Every row gives one point. Each table stands for the endless flat space through its points: a line for two points, a plane for three, and so on. Write the one point that lies in both, or say that there is none.
In the rows, zero is written as 128.

First (2 x 4):
[[164  98 135 160]
 [165  93 145 168]]
Second (2 x 4):
[[142 130 115 166]
 [152 119 115 155]]
They share: [162 108 115 144]

First (2 x 4):
[[145 176  74 128]
 [121 110 110  98]]
Second (3 x 4):
[[127 165  96 100]
 [127 141 104 122]
 [127 147  74  98]]
They share: no point

First (3 x 6):
[[ 88 157 181 122 161 154]
 [ 69 122 176 159 120 196]
 [ 83 148 182 131 154 163]]
Second (2 x 6):
[[110 141 171 116 119 180]
 [120 132 175 112 111 187]]
They share: [ 90 159 163 124 135 166]

First (2 x 8):
[[157  93 115 147 169 116 156 144]
 [143  91  97 141 171 134 164 150]]
Second (3 x 8):
[[156 110 118 102 104 179 178 111]
 [160  78  86 156 192 109 144 157]
 [159  97 104 122 137 153 164 128]]
They share: [150  92 106 144 170 125 160 147]

First (3 x 9):
[[159 134 177 129 151 150 109 151  92]
 [141 141 144 149 194 153  68 186 131]
 [155 145 178 119 150 144 111 151  84]]
Second (2 x 9):
[[173 110 183 147 179 170  77 161 120]
 [146 137 153 144 164 149  98 167 111]]
They share: [155 128 163 145 169 156  91 165 114]

First (3 x 11):
[[ 88 111 113 158  85 190 134 155  92 132 109]
 [ 77 138 120 152 109 152 151 162  88 134  99]
 [100 112 119 165  77 196 135 161 110 133 119]]
Second (3 x 11):
[[ 68 125 155 179  69 143 169 157  66 109 100]
 [119 154  89 158 119 196 144 169 156 145 117]
 [ 62 120 149 173  79 141 173 163  66 100 107]]
They share: no point

First (2 x 12):
[[107 167 123 147 152  97  69 153  99 127 149 175]
 [117 157 113 142 155  95  80 155  99 131 144 165]]
Second (4 x 12):
[[171 179  82 170 186  61 100 179  99  89  78 114]
 [108 139  78 147 146 118  92 194  99 150 127 160]
 [120 172  51 147 173  91 107 173  99 120  97 133]
 [129 114 107 116 149 102 101 150  99 161 162 159]]
They share: [137 137  93 132 161  91 102 159  99 139 134 145]

First (2 x 14):
[[176 147  91 159 123 150 109 109 137 123  67 161 168 143]
 [183 139  91 160 133 153 109 118 137 128  57 165 174 136]]
Second (3 x 14):
[[174 184  97 157 115 165 103  94 149 128  81 174 168 130]
 [170 177  95 157 111 158 105  93 145 123  83 167 164 139]
 [189 193 100 157 115 192 121  85 170 161  84 177 162 139]]
They share: [162 163  91 157 103 144 109  91 137 113  87 153 156 157]

First (4 x 14):
[[ 97 117 143 169 140 119 136 196 141  66 167 181 134 120]
 [137 149 181 168 138 115 116 178 151  94 163 173 154 156]
 [110 140 133 169 148 115 173 156 182  85 130 164 125 119]
 [ 88 126 149 149 120 119 175 168 160  75 116 154 111 113]]
Second (4 x 14):
[[126 172 233 140 136  85 175 204 122  40 139 150 129 100]
 [125 122 145 156  94 147 178 132 165 104 107 175 119 167]
 [141  98 152 174 135 141 185 139 181  86 143 178 132 179]
 [126 164 206 138 109 107 180 179 130  62 117 161 120 118]]
They share: no point

First (3 x 18):
[[107 139 145 128 118 136  88 171 107 114  96 100  76  75 152 147 172 151]
 [133 149 164 121  98 143 139 124 118 110 138  88 123  78  92 121 176 132]
 [ 93 133 136 133 130 133  65 190 106 112  80 110  53  78 178 155 166 162]]
Second (4 x 18):
[[ 83 135 178 108 130 143  72 171 137 146 126  95  87 100  93 103 169 182]
 [ 93 144 141 129 148 160  96 132 119 109 131  90 102 108 131 120 139 143]
 [147 140 118 151 110 130 145 129 113  58 110 126  98  67 151 147 161 113]
 [132 132 147 129 109 121 117 162 134  97 110 126  93  66 110 123 181 146]]
They share: [111 139 151 130 118 139 107 148 121 103 119 107  89  87 127 128 163 150]

First (3 x 20):
[[171 107 168 177 114 143 145 124 143 131 163  98 171  93 145 116  78 186
  106 154]
 [173 125 173 186 113 130 137 111 159  97 153 106 173 112 160 102  83 174
  135 139]
 [159 125 138 159 120 113 139 139 119 119 169 113 141  96 118 137  84 159
  121 145]]
Second (3 x 20):
[[162 133 164 166 116 123 125 128 137  99 167 116 145 119 137 135  98 160
  137 139]
 [208  97 148 190 160 111 159 148  99 123 143  94 143 105 137 153  86 154
  173  95]
 [177 121 164 173 130 123 133 135 125 107 161 109 143 118 138 145  98 159
  149 125]]
They share: [163 133 148 169 118 111 135 127 135  99 161 115 149 108 134 123  86 157
 137 137]

First (4 x 24):
[[ 89 103 163  78  94 136 182 126 135 175 120  74 172 123 122 127 156 153
  136  89  80 121 140 113]
 [133 127 130 115  84 173 155 121 118 147 164 132 146 166  82 129 153 180
  102  74 103 144 145 142]
 [122 109 119 112  97 148 145 133 139 135 164 127 160 164  79 133 147 168
  100  99  94 157 133 123]
 [127 119 141 130  82 144 144 148 149 145 174 106 136 165  76 119 140 175
  116  87 100 137 154 121]]
Second (3 x 24):
[[106 127 124  94  77 182 146 160 151 162 132  93 177 152  59 118 151 141
  142  86  93 118 123 106]
 [111 123 127 103  79 171 150 155 150 160 141  97 169 155  68 120 149 149
  133  86  90 127 129 108]
 [138 110 135 142  76 124 163 143 152 143 176 115 134 177 113 120 146 179
  100  96  85 165 153 126]]
They share: no point

First (5 x 24):
[[157 164 147 171 140 132 153  67 101 133  82 155 184 135 167  82 103  64
  162  78  96 123 125 146]
 [153 128 136 116 138 159  41  78 211 155 145 132 111  95  99  78 165 114
  102 177  99 143 192 126]
 [165 126 115 107 122 178  59 129 219 165 122 115  94 147  69  84 207 126
   98 144  98 101 159  80]
 [151 114 114 183 157 184 120  49 148 161 122 168 137 130 146  49  97  91
  161 111  86 102 101 142]
 [188 119 122 136 122 166  81  84 207 131 125 140 102 108 119 103 157 141
  107 166 113 111 136 134]]
Second (2 x 24):
[[198 155 145 149 144 144 119  93 178 164  97 162 141 134 135  69 183 108
  153 129  84 131  99 123]
 [138 125 103 125 108 180  95 123 160 134 103 102 117 164  87 105 147 102
   99  93 114  71 165  87]]
They share: [168 140 124 137 126 162 107 108 169 149 100 132 129 149 111  87 165 105
 126 111  99 101 132 105]

First (4 x 24):
[[ 93 150 162 119  91  98 109 126 157 142 139 170 132 164 160 177 129  80
  121 151 176 136 144  98]
 [ 88 137 183 136 103 111  73 106 157  80 139 179 113 168 151 175 166  85
  158 174 198 189 139 123]
 [ 84 166 181 126 103  91  62 128 163  73 118 165 130 163 131 154 151 104
  150 195 173 187 143 116]
 [118 178 183  99 112 101 108 170 197 127 115 148 142 128 168 193 101  97
  101 150 159 126 174  83]]
Second (2 x 24):
[[114 126 182  95 114 108  80 119 122 138 122 162 153 179 142 175 129 108
  113 174 175 168 130  96]
 [ 69 176 157 140  64  88  90 124 162 128 127 167 128 154 147 155 129  78
  143 164 160 143 160 106]]
They share: no point

First (3 x 24):
[[144 122 104 143 169  99  93 131 118 138  70  82  91 139 132 197  69 118
  202 106  99 172 181 140]
 [136 115 103 144 173  93  94 124 117 143  62  77  87 148 130 206  65 121
  209 104 104 176 178 141]
 [140 108  99 127 132  99  98 111 149 148  78  81  92 139 119 170  82 133
  177 105  97 159 166 127]]
Second (2 x 24):
[[138 107 112 134 146  95  97 110 144 125  66  88  92 120 109 179 102 118
  182 103  88 141 155 118]
 [143 111 106 130 137 100  97 114 147 134  76  87  94 125 115 170  94 124
  176 105  90 148 162 122]]
They share: [148 115 100 126 128 105  97 118 150 143  86  86  96 130 121 161  86 130
 170 107  92 155 169 126]

First (4 x 24):
[[149 150 168 153 189 151 130 116  76 114  79 131 101 153  99 170 121  96
  165 105  87 120 123  99]
 [118 154 120 163 195 136 167  75 107 128 134 150 100 161  58 163 102 127
  172  93 135 100 123 116]
 [150 148 178 147 181 112 169 113  85 136 100 158 112 127 102 155  98 103
  144 123  81  84 123 104]
 [132 144 148 165 205 154 122 107  83 110  87 122  89 165  83 170 132 102
  172  99 104 127 133  99]]
Second (2 x 24):
[[152 169 158 137 164 138 170 106  86 126 112 148 118 145  95 162  89 109
  166 100 110 100  89 110]
 [152 178 157 130 169 136 164 114  86 130 123 142 115 151 102 160  91 107
  160  98 114 103  81 100]]
They share: no point

First (4 x 24):
[[182 144 136  96 107 109  99 127 144 107 104 126  95 125  98  93  96 158
   95 100 165 152 138 133]
 [175 145 127  92 106 117 102 132 147 106 101 121  97 127 106  87  92 163
  105 106 168 145 134 134]
 [204 143 151 105 120 104  97 127 146 104 108 125 106 120  82 103 105 149
   86  87 151 178 160 116]
 [146 114 190  88 107  49 113 125 154 117 100 162  73  71 100 125 112 168
   37  62 131 154 108 131]]
Second (4 x 24):
[[133 166 172  83  91 100 143 112 107  92 126 129 116 105 151  94  76 144
   77  88 162 134 135 141]
 [175 114 122  91 123  80  79 124 167 112  74 113  98 129  81 120 106 176
   73  72 132 166 145 105]
 [142 131 104  95 110  56  85 102 128 103 100 103 133 154 109 121  73 168
   46  63 142 153 178  94]
 [173 110 185  66 127 112 116 134 158 131 104 152  63 110  96  89 128 192
   72 101 154 170 136 132]]
They share: no point

First (4 x 24):
[[ 93 121  96 110 180 133 166 103  88 174 136 154 159 111 166 106  71  97
  102 141 111 108 152 104]
 [ 87 133 110 103 135 142 144  97  77 131 119 132 196 121 140 112  68  63
   82 144 128 142 153  90]
 [101 113 107 109 192 140 202  76 120 192 163 138 118 106 177  81 106 147
  114 124 109  65 153 117]
 [ 94 119 101 110 178 135 174  94  96 174 142 146 150 111 166  98  82 108
  103 136 112  99 153 106]]
Second (4 x 24):
[[114 112  91 120 126  82 161  70 120 136 100 162 139 125 188  91 119 126
  135  83 135  91 167  71]
 [106 147 114 137 162 104 133  89 124 152 123 132 126  91 191  87 104 133
  113 107 152  77 187 101]
 [118 117  78  98 159 113 184  65 115 155  96 156 168 112 173 111 116 100
  101 110 113  92 175  89]
 [110 123  84  99 178 130 183  73 108 166 109 144 170 103 165 111 106  93
   85 129 108  93 177 103]]
They share: [ 86 111 104 120 167 125 168  91  91 163 138 136 146 116 159  87  90 102
  97 134 111 104 159 101]

First (3 x 24):
[[145 149 149  95 162 150 176 127 153 149 137 115 166 115 158 148 105  93
   93  98  88 130 122 163]
 [ 98 110  95  78 151 158 199 157 145 167 144 135 205  84 168 127  75  93
  110  94  92 132 125 149]
 [168 140 200  88 161 148 129 142 170 107 154  95 115 104 163 157 105 108
   85 114 102 122  95 129]]
Second (3 x 24):
[[117 138 144  81 179 159 181 143 138 124 123 115 185  85 166 157 104  74
  105  92 100 118 112 175]
 [161 110 143  83 140 137 164 159 164 155 160 110 114 100 162 135  99 107
  103  98  78 118 121 134]
 [145 110 187  59 160 161 192 127 156 135 148  74 150 112 130 175  95  95
   63  90  86 134  93 130]]
They share: no point

First (3 x 24):
[[110 107 121 119  97  85 137 128 111 144  78 105 134 150 159 100 162 129
  117 110 128 115 130 168]
 [ 98  80 114 110  82 128 169 166 181 103 136 136 129 141 117 144 126 163
  132 152  93 104 126 176]
 [ 94  81 105 107  87 109 153 162 171 106 122 143 154 168 113 142 124 171
  117 156  88 107 128 152]]
Second (3 x 24):
[[117  94 131 105  83  77 165 150 166 131 108 171 141 136 115 153 131 190
  121 112 112  98 103 207]
 [ 93  86 119 117  79 117 141 174 158 123 128 131 117 132 135 125 127 150
  141 120 108 106 135 167]
 [103  92 124 115  83  92 156 152 151 122 110 143 133 144 132 137 138 163
  124 126  99 109 119 180]]
They share: no point

First (3 x 24):
[[152 156 165 154 152  98 110 142 170 144 103 138 121 139 142 170 116 131
  134 148 160 116 101 160]
 [129 128 138 138 137  92 125 158 163 128 114  96 106 166 173 159  93 136
  143 172 178  96  94 162]
 [166 154 165 134 134 104  92 132 162 130  83 120 115 151 150 154 106 117
  116 166 154 112 111 152]]
Second (4 x 24):
[[183 153 148 186 119 111 125 167 127 117  59 138 108 145  93 178  66  78
   68 175 172 113  78 185]
 [137 164 158 116 138  92 101 123 202 150 110 123 136 147 184 128 129 164
  150 141 133 104 107 133]
 [168 146 170 154 152 102  97 148 156 130  89 139 111 147 137 172 104 115
  117 168 168 105 110 164]
 [171 121 202 142 203  95  61 151 165 129 111 160 100 153 163 186 128 134
  150 183 186  79 150 159]]
They share: [159 155 165 144 143 101 101 137 166 137  93 129 118 145 146 162 111 124
 125 157 157 114 106 156]

First (4 x 24):
[[163 130 111 121 132 128 107  98 117  51 164  90 147 130 136 159 141  58
   84 105 102 109 132  86]
 [ 96 122 166  83 196 150 101 107 172  78 125 115 128  97 178 172  79 100
   98 161  97 145 126 142]
 [142 100  98 117 148 138  89  99 120  80 169  97 156 125 146 164 105  90
  116 123 129 107 148 100]
 [125  96 113 119 148 186  83 148 147 153 162  88 161 154 186 143  79 138
  148 109 130 103 142 100]]
Second (6 x 24):
[[183 133 139 100 185 143  79 133 133  79 177  69 147  70 171 176  94  86
   66 126  82 139 155  80]
 [147 137 159 120 143 195 107 173 121  57 157  69  91 108 143 140  92  54
   82  74  94 185 145 110]
 [171 151 106  77 189 110  79  81 150 123 184  82 195  86 202 153 125 126
   89 157 116  92 133  78]
 [133 160 109  59 154 107 110 101 164 121 157  67 208 121 220 128  97 139
  119 165 135  70 141 100]
 [182 117 136 108 195 131  73 102 130  91 180  96 154  77 166 192 106  90
   68 134  75 123 143  75]
 [155  85 150 131 184 136  85  79 118  92 164 140 137 115 142 207 108  78
   85 123  64 115 124  87]]
They share: no point

First (4 x 24):
[[122 129  91 100 160 142 114 111 144 103 101 162 131 140 123 168 147 166
  165 159 159 127  88  94]
 [102  87  87 140 110 154 108 109 152 107  83 160 131 136 159 144 153 162
  109  95 127  97 114 112]
 [ 84  78  81 152  95 184  93 130 158 131  50 145 131 106 129 126 174 138
  109 119 139 112  81  97]
 [ 92  96  67 140 109 186 109 138 172 123  60 157 115 124 111 130 162 148
  125 135 135 112  63  87]]
Second (3 x 24):
[[ 96  98 104  88 157 137 126  63 149 117  96 174 139 135 144 172 119 161
  143  89 145 113 129 109]
 [ 99 112 109  83 149 117 113  61 136 121 105 169 139 129 138 178 122 156
  136  92 133 124 131 111]
 [ 99  92 100  99 155 147 128  73 153 111  92 173 139 139 151 166 125 165
  143  93 150 106 126 109]]
They share: [114 102  98 122 133 137 108  99 139 101  98 160 139 139 160 160 149 167
 129 111 141 107 121 113]

First (4 x 24):
[[130 137 117 115 128 111 136 113 125 213 175 179 117 116 169  87 162 116
  133 187 185 143  60  76]
 [101 164 118  65 115 151 142 119  99 171 123 169 130 159 100  66 204 101
   98 149 139  91 114  99]
 [ 80 161 130  77 133 178 145 152  69 168 126 148 142 153 121  87 192  71
   95 161 169  76 111 105]
 [ 97 150 151  91 104 148 121 132 111 156 148 156 127 164 142  92 170  96
  110 155 151 118  99 120]]
Second (4 x 24):
[[ 60 105 132  94 109 133 141 171 133 196 164 224 156 161  87 104 154  63
  165 169 114 117  91 124]
 [ 67 113 126  99 111 133 131 160 135 194 169 213 145 166  96  97 155  73
  158 165 117 127  90 122]
 [ 87 186 114 154 112 151  57 114 169 208 218 146  78 197 162  47 157 135
  117 130 153 177 115 100]
 [116 164 160  99  92 135 115 113 131 166 155 155 115 154 161  82 172 121
  106 152 162 127 102 106]]
They share: [111 147 144  94 100 130 120 117 127 166 155 167 120 158 144  86 169 111
 117 157 147 132  91 112]

First (3 x 24):
[[120 101  83 147 126  91 111  85 172 167 124 101  86 133 150 162 175 156
  172 104 126  84 154 170]
 [138  83  95 120 117 118 126 103 166 137 127 104  98 163 123 171 160 153
  166  92 114 102 157 149]
 [152  83  93 147 120 125 125 101 162 153 140 103  88 133 118 150 159 170
  152 102 106  92 146 172]]
Second (3 x 24):
[[125  92  90 124 117 110 101  77 168 162 121  76  97 163 150 171 183 149
  146 101 133 116 138 166]
 [120  83 103 135 109  41 114  98 181 153 112 143  65 101 159 187 137 212
  171 136  67  39 168 175]
 [102 101  49 141 118 116 123  98 148 150 151  86  80 176 120 148 173 128
  177  73 136 123 150 136]]
They share: no point

First (2 x 24):
[[151 131 140 149 148 103 117  83 128 127 152 190  97 132  98  87  98 150
  108 184 122 114 122 144]
 [109 149 152 119 166  79  63 131 134 163 104 130 103 174 134 123  98 180
   96 130  68  60 110 192]]
Second (3 x 24):
[[151 134 165 124 153 122 115 119 143 183 111 144  95 151 121 114  79 163
  106 175  65 120 122 170]
 [187 130 137 112 149 146 143  87 171 147 143 120  83 175 153  78  47 155
  106 211  61 124 142 138]
 [119 150 153 148 169  82  71 111 123 147 123 184  99 151  93 110 111 167
  106 139  97  80 102 186]]
They share: no point
